Every row gives one point. Each copy is the shape, with its points in the same order, turned, moved and blurred by noise. Some copies are also mirrored. Which?

Shape (8 x 3):
-33; -171; -578
-105; -123; 66
11; -71; 246
2; -80; 189
-372; -53; 146
22; 430; 196
48; -134; -50
-46; -181; 253
Copy 1 (8 x 3):
125; -439; -484
-14; -202; 114
96; -95; 284
96; -134; 237
-275; -92; 151
161; 359; 100
151; -246; 20
37; -202; 327
Copy 1 is: only turned
Copy 2 (8 x 3):
-228; -123; -546
-217; 73; 92
-53; 115; 225
-80; 111; 144
-294; -212; 252
352; -180; 244
-89; 122; -55
-200; 218; 241
Copy 2 is: mirrored

Shape (7 x 4):
652; -420; -238; -1
-61; 5; 128; 151
-24; 153; -105; 6
-91; -147; 165; 271
-212; 63; 12; 58
-61; 290; 205; 140
-234; 216; 280; -155
Copy 1 (7 x 4):
-553; 373; 94; 492
95; -157; -42; 61
131; 138; -84; -60
-60; -342; -28; 94
148; -71; -65; -146
384; -4; -55; 94
389; -32; 202; -113
Copy 1 is: mirrored
Copy 2 (7 x 4):
220; -455; -240; -557
-77; -59; -215; 136
-10; 133; -62; -35
-163; -105; -338; 107
-217; 124; -78; 109
67; 120; -65; 327
-137; -5; 135; 352
Copy 2 is: only turned

Shape (11 x 6):
-13; -552; -20; -47; -125; -157
58; 278; 32; 46; -164; -70
105; -136; 24; -204; 112; 143
-15; 178; 291; -203; 14; -51
47; 243; 493; -63; -18; -122
128; 304; 96; 381; 164; 296
-451; -393; 44; 4; -98; -30
140; 289; 199; 96; -140; 28
86; 282; -5; -326; 220; -195
-201; 96; -11; -264; -19; 89
163; 277; 47; -54; 450; -116
Copy 1 (11 x 6):
-3; -540; 151; 26; -8; 60
8; 282; 84; 70; -295; -4
78; 34; 53; -179; 133; 20
17; 247; 348; 9; -1; -68
44; 365; 509; 163; -26; 42
-97; 441; -51; -33; -111; 496
-441; -381; 267; -74; -20; 37
81; 328; 206; 38; -226; 111
61; 376; 26; 107; 142; -305
-190; 146; 117; -190; 21; -148
20; 410; -73; 239; 269; 21
Copy 1 is: only turned
Copy 2 (11 x 6):
90; -503; -293; 145; 1; -47
38; 31; 169; -104; 153; -255
282; -105; -25; -5; 68; 184
177; -123; 208; -315; 98; 17
260; -260; 432; -322; 274; -187
56; 198; 434; 300; 411; 38
-281; -471; -199; -47; 148; 79
150; 27; 278; -41; 336; -276
140; 119; 252; -220; -219; 0
-15; 35; -39; -237; 119; 101
148; 58; 519; 69; -201; 67
Copy 2 is: mirrored
Copy 3 (11 x 6):
-155; -473; -34; 208; 35; -171
-9; 201; 182; -15; -232; 47
138; 39; -113; 163; 40; -208
-60; 246; 216; 342; -97; -157
44; 276; 404; 384; -171; -149
399; 282; 158; -37; 32; 283
-339; -301; -48; 402; 161; 154
117; 212; 234; 103; -279; 40
-143; 415; 124; -31; 64; -416
-209; 246; -164; 209; -71; -69
121; 412; 183; -92; 254; -266
Copy 3 is: mirrored
Copy 4 (11 x 6):
-82; -227; 429; 127; -369; 31
171; 111; -43; 99; 130; -189
135; -408; 84; -23; 20; -82
-13; -138; 111; -9; 233; -353
-5; 35; 194; 102; 424; -388
235; 3; -100; 118; 481; 224
-485; -185; 182; 115; -252; 41
183; 88; -2; 169; 305; -204
192; -134; 19; -393; 125; -315
-141; -240; -139; -117; 89; -227
276; -82; 133; -431; 390; -30
Copy 4 is: mirrored

Shape (14 x 9):
175; 192; -234; 324; 260; 156; -42; -17; -110
292; -280; 161; -109; -119; -162; -339; 134; -170
195; 114; 0; 23; -279; -369; -427; 335; 215
-116; 279; -75; -118; 6; -333; 45; 37; 8
40; -406; 55; 323; -259; 182; 302; -109; 14
-227; -297; -164; -99; 213; -171; 219; -35; -19
54; 103; -163; 325; 77; 214; 237; 120; -470
-234; 155; 218; 314; -33; 216; -344; -109; -216
-41; -56; 243; -164; 210; -92; 316; -175; -64
465; 252; 105; 85; 219; -151; 41; -216; 146
434; -246; -125; -59; 344; 103; 215; -184; 63
-26; 249; -6; -264; 52; 218; -70; 225; -260
-112; -175; 207; 313; 13; 27; -147; 495; -270
-146; 133; -162; 50; 278; -324; 22; 130; 189
Copy 1 (14 x 9):
200; 220; -244; 76; -14; 138; 74; -261; -66
38; -291; 58; 300; 160; -322; -22; 191; -211
391; 62; -43; 216; -163; -618; 28; 318; -39
183; 113; -200; -308; -13; -409; 258; 13; -139
-512; -129; 32; 122; -221; -33; 43; -179; 201
-307; -17; -173; -354; 343; -198; 122; 35; 115
-180; 139; -330; 46; -95; 342; 323; -115; -229
-16; 158; -232; 115; -169; -85; -387; -91; -480
-182; -182; 83; -411; 144; -174; 96; -189; -166
376; -56; 64; -23; -17; -231; 192; -490; -80
78; -264; 28; -6; 334; 69; 160; -275; 269
243; -176; -282; -196; 19; 96; 106; 224; -331
-234; 228; 115; 247; -76; 17; 31; 366; -344
136; 370; -56; -283; 187; -327; 121; 40; 78
Copy 1 is: only turned
Copy 2 (14 x 9):
148; -176; 90; 235; 8; 91; -260; 180; 345
40; -40; 215; -379; 190; -59; -198; 136; -320
47; 371; 400; -315; 460; -170; -261; 19; 63
-266; 251; 49; 139; 113; -205; -200; -140; 98
164; -196; -328; -70; 231; 59; 399; 206; 45
-368; -162; -224; -147; -113; -142; 7; 21; 155
19; -147; -49; 432; -49; 51; -49; 507; 95
-22; 123; 75; 126; 171; 618; -128; 120; 8
-276; -262; -75; 165; -8; -108; 104; -227; -106
210; -274; 167; 211; 283; -173; -259; -308; 108
198; -532; -53; -84; -119; -238; -64; -88; 120
-69; 170; 315; 175; -288; 44; -93; 87; -107
-275; -16; 305; -81; 237; 218; 85; 510; 8
-335; 19; 114; 10; 117; -170; -230; -88; 419
Copy 2 is: mirrored
Copy 3 (14 x 9):
-79; 153; -383; -129; -91; 175; 64; -311; -150
192; -241; -318; 6; -154; -332; -207; 23; 319
535; 132; -305; 70; 62; -83; -32; 310; 294
107; 103; 46; 28; 62; -199; 230; 157; -151
-427; -279; -109; 30; -20; 258; 48; -54; 439
-431; -182; -149; 160; 60; -201; 122; 167; -125
-197; -48; -161; 101; -424; 193; 168; -419; -85
143; -4; 102; 45; 72; 208; -384; -366; -17
-245; -388; 55; -186; 21; -181; 140; 13; -121
101; -33; -314; -539; 136; -95; 269; -134; 56
-410; -188; -495; -392; -104; -172; 126; -44; 61
80; 11; 45; -94; -450; -81; -164; 32; -219
211; -379; -239; 378; -227; 198; -212; -84; 6
11; 27; -271; 85; 201; -45; 202; 208; -304
Copy 3 is: only turned
Copy 4 (14 x 9):
-71; 334; -246; 107; 193; 84; -68; 36; -283
42; -262; 334; -237; -92; 71; 4; -4; -228
183; 33; 118; -422; -267; -160; -276; 126; 109
258; -44; -306; -34; -36; -15; -8; 22; 230
-322; 309; 274; 148; -123; 119; 468; -101; 47
-66; -145; -274; 176; -201; 395; 186; -110; 137
-123; 169; -241; 268; 208; -63; 362; 204; -305
252; 189; 117; 349; -127; -161; 17; -214; -404
74; -218; -17; 323; 157; 257; 178; -142; 228
66; 123; 33; -42; 468; 117; -248; -140; 132
-217; 61; 12; 13; 316; 585; 33; -30; 20
368; -63; -46; 191; 39; 97; 66; 353; -204
-203; -174; 55; 230; -301; -292; 35; 211; -267
36; -8; -394; 52; -118; 87; -203; -34; 185
Copy 4 is: mirrored
